Every row gives one point. To make a cloud, some directions were put in groups of two or more. Within a group, all points are equally far from the middle, so they leave a hole (a ring in 2 directions, a hollow ball in 3). The other directions are filled evenly. Then the cloud was stretched, turned, moved and blurred a little. How many holes are there, and how many directions does each take, smallest first?

Cloud (22 x 3):
[[-38 -16  41]
 [ -2  22 -29]
 [-59 -15   4]
 [-10   8  52]
 [-20  15 -35]
 [-34  -5  43]
 [ 34  -6  52]
 [-18  34 -17]
 [  9 -45  46]
 [  0  38  26]
 [-57 -20  13]
 [-14  -3  55]
 [-51  11 -20]
 [-33 -49  -9]
 [ 43 -10  42]
 [ -8  38 -12]
 [ 33   3  50]
 [  5  15  52]
 [  3 -56  13]
 [ 42  15  28]
 [ 33 -41  25]
 [  6  -8  60]]
Holes: 1 (3)

Cloud (26 x 4):
[[ -4  31 -30   4]
 [ -1  45   5  18]
 [-25  14  11 -36]
 [-27 -21   8   6]
 [-17   2  21 -26]
 [-36  52  17   9]
 [-30 -14 -25  27]
 [-22  59  29 -21]
 [ 10  33  27 -12]
 [ 20  -4 -41  16]
 [-19  58  -2  -6]
 [  0  26  33   7]
 [  0  26  29 -26]
 [-17  -6  18  19]
 [ 14 -44 -26  -7]
 [-50  15   1   6]
 [  0 -44 -26 -10]
 [-31  19  29  10]
 [ -9  60   6 -11]
 [ 10 -41 -22 -13]
 [ 21   7  -9  30]
 [  9 -41 -46  25]
 [-31  27 -22  17]
 [-16 -13 -44  -7]
 [-50  14  -3   6]
 [-19 -10  19 -16]]
Holes: 1 (4)

Cloud, 27 rows:
[[-36 -10  27  33]
 [ 33 -13 -32 -32]
 [ 19 -58  -6  -9]
 [ 18 -56  10   1]
 [-21  27  12  40]
 [ 14  13  39 -15]
 [-25 -46 -18 -27]
 [  5  20 -59   3]
 [-11  48  -1 -13]
 [  0 -46  31  14]
 [ 10 -38  39   0]
 [ -4 -21  49 -12]
 [  1  17 -60   8]
 [  9  -3 -52  31]
 [-13  50  -1  -7]
 [  3 -21 -39  39]
 [ 47 -18  -4 -12]
 [ -1 -54 -18  22]
 [ -5  16  31 -31]
 [-28  31 -40   4]
 [ 43   3 -38 -12]
 [ 36 -17  26  -8]
 [  3 -17 -45  36]
 [-56 -21   5  -5]
 [ 29 -18  33  -8]
 [ 32  14 -52   5]
 [ 16  -8 -29 -42]]
Holes: 2 (2, 2)

Cloud, 50 rows:
[[  3 -30  56   7  26   4]
 [-16 -10 -35 -12  29   5]
 [ -6   8   3   8  60 -25]
 [ 21 -38  42 -34  11   8]
 [ 12 -26  17  -5 -21  26]
 [ -4 -23   8  30  48  -8]
 [  4  -7  22  -8  -8 -36]
 [-29 -59  46   4   4  28]
 [ 22 -26  10 -15 -14  36]
 [-11 -15 -25   7  21   5]
 [ 11 -12  32  37  42  -8]
 [  5  17  35  41   6 -32]
 [-20 -17  18  45  13 -14]
 [ 14  11  42 -28  -1 -10]
 [ 17   7  44  34   9 -17]
 [-37 -14   8  47  23  23]
 [ -4 -37  17  -2 -45  40]
 [ 19   0  20 -31  29 -10]
 [-30 -31  11  55   7  39]
 [  7  13  18  30  -4 -32]
 [ 36  10  -5 -14  29   9]
 [ 11  17   4  11  -6  22]
 [ 30 -12  20 -12  26  12]
 [ 31   0   3  -8 -24  37]
 [ 40 -21  17   6   1  27]
 [ 25 -29   4 -33  -6   5]
 [-10  10 -26  -4 -27  10]
 [ -1 -32  36  32  16 -23]
 [-30 -24   3 -23   8  -9]
 [ 45  -4  16 -16   0  10]
 [-21 -24  26   0   1  10]
 [  8 -40 -19  22  26 -10]
 [ -3   3  -6  10 -21  28]
 [-27 -10  20  -3 -36   5]
 [ 29 -28  26   0  12 -10]
 [ 10 -15 -13 -19 -39 -26]
 [-22 -30  40   9   1 -25]
 [ 37  34   9  -4  -2 -22]
 [-25 -14  10  30 -14  24]
 [ 40 -33  55  -5  39   0]
 [-10 -29  33   8  46  21]
 [ -3 -21  23 -30  23  28]
 [ 17  -7  24 -12 -16 -44]
 [-14 -27  34 -17  -1  -7]
 [ 29  -6  -4  10  18 -16]
 [ 10  -1   3  -2   8 -25]
 [-21 -15 -11  47  -6   9]
 [ 14  28 -11 -21   1  23]
 [ 42 -16  -8 -18   4  -3]
 [-11  -6   6  37  -3  39]]
Holes: 0

Cloud:
[[ -5  -5 -40  38   4 -14]
 [ -5   8  22 -26 -21 -24]
 [ 13 -11 -47  28 -10 -19]
 [-10 -30  19  -5 -23  15]
 [ 36  12  -7 -11  13  12]
 [-38  31  11  12  28  30]
 [-33   9 -35  54 -14 -23]
 [ 43 -30   7 -15 -18 -24]
 [ 35 -45  -7 -11 -15 -16]
 [-34  15  25  43  16  13]
 [-34  38   3  15  39   4]
 [-29  -4  42  19   5   4]
 [  1 -25 -14   2 -43  10]
 [  1   3 -13 -11   7  27]
 [ 50  -9  17 -40  14 -22]
 [ -4  18 -10  28  27 -18]
 [-42  -1 -10  18 -42 -13]
 [-24 -17  22 -16   0  19]
 [-31  27  23  19  18  34]
 [  0 -19 -51  32 -10 -18]
 [ 26  37 -11 -16  -8 -13]
 [ -9  30 -27   9 -27 -28]
 [-11   7  14 -27 -27 -15]
 [ -7  -5 -20  -1 -37 -47]
 [ 32   1 -18  15  15  -8]
 [-48  10 -18  53   1   3]
 [-23  -3 -41   9  -2 -32]
 [ 12  -2  -8   9 -14  28]
 [ 31 -36  -8 -14 -33 -17]
 [ 27 -13  13  12  29  19]
 [  2  42   8   2 -11  -4]
 [ 46 -37  10   8   8  -8]
 [ 22   8 -20 -41 -19 -13]
 [-36  20   7  42  22   5]
 [ -5 -16  24  31  33  20]
 [-54  30  -2  -3  -9   4]
 [  9  28 -11  23 -12 -26]
 [-30   2 -25  28 -51 -21]
 [-24  -7  28  39  27  12]
 [-49 -13  -1   8   4  -6]
 [ 44   0 -11  14  -5  -7]
 [ 22 -25  -8 -15 -40 -20]
 [ -9 -15  17   5  34 -15]
 [-17   9  26  46 -11  -4]
 [ 20 -15 -38 -13 -25 -33]
 [ 18 -42 -15 -11  -2 -15]
 [  8  -4  50 -22  29  27]
 [-37   0   6 -10  21 -23]
 [-21  14 -37  36   1 -25]
 [-10  -4 -25  25  17  12]
 [ 21 -31 -33   2 -44 -38]
 [ 50   2  28 -19   6  -1]
 [-60  10 -10  15 -13  -3]
 [  2 -10  27  -4 -29 -15]
 [  8  17 -10 -30 -20   9]]
Holes: 2 (2, 3)
